Each row is a point. A path goes straight from each point to the next, and from the last back to the first. The post is the endless flat space through its rows: a point in 2 columns, a line in 3, a plane in 4, and so on, so that a path can go around it. How many times does the path go around the post? Going back the other way cancels.

Post:
[[ 1.3 -0.2]]
Path (9 x 2):
[[ 3.3 -6.9]
 [ 0.6 -7.3]
 [-1.7  0.0]
 [-0.6  2.3]
 [ 2.3  6.9]
 [ 2.3  2.2]
 [-1.0  4.8]
 [-6.1  0.2]
 [-1.8 -3.8]]
Times around: 0

Post, 5 rows:
[[-0.9  1.1  7.3 -4.3  3.2 -2.7]
 [ 2.7 -0.3 -9.0  7.6  1.0 -3.5]
 [-0.5  2.5 -5.6  2.5 -2.8 -2.0]
 [-1.0 -1.0  5.6 -6.9  5.0  3.7]
 [-0.1 -0.8 -1.8 -4.9  3.2 -3.5]]
Path (20 x 6):
[[-5.2  0.1 -0.7 -0.2 -1.4 -6.4]
 [ 3.4 -4.0 -0.8  1.2  1.6  0.5]
 [ 4.3  2.0  2.1  4.2 -1.0 -0.7]
 [-1.2  5.0  6.4 -6.9  1.4  1.4]
 [-1.7  2.2 -4.9 -1.2  1.3 -6.6]
 [-3.8 -2.0 -2.2 -4.1  4.5  0.2]
 [-2.1 -2.0 -2.4 -1.9 -2.0 -3.6]
 [-2.7 -5.2 -3.0 -3.4  2.0  0.4]
 [ 2.0 -5.2  0.2  1.1  1.1 -2.4]
 [ 1.3  4.5  1.3 -1.3 -5.0 -1.7]
 [ 2.5  8.0  1.7  0.1 -2.4  3.4]
 [ 0.5  4.2 -6.5 11.0  3.3 -1.8]
 [-7.4  4.0  3.7 -2.0 -0.5 -5.0]
 [-4.9 -6.0 -1.0 -8.8  2.7 -3.2]
 [-4.9 -0.6  1.6 -0.7  1.8 -0.9]
 [-0.7 -4.3  1.0 -2.0  3.3  1.7]
 [ 1.5 -0.5  3.6 -2.9 -1.1 -7.0]
 [ 1.2  6.4  4.4 -3.5 -2.4  1.2]
 [ 2.1  3.6 -4.0  2.3  4.9 -5.3]
 [-2.1 -0.6 -2.1  1.0  7.3  0.5]]
Times around: 3
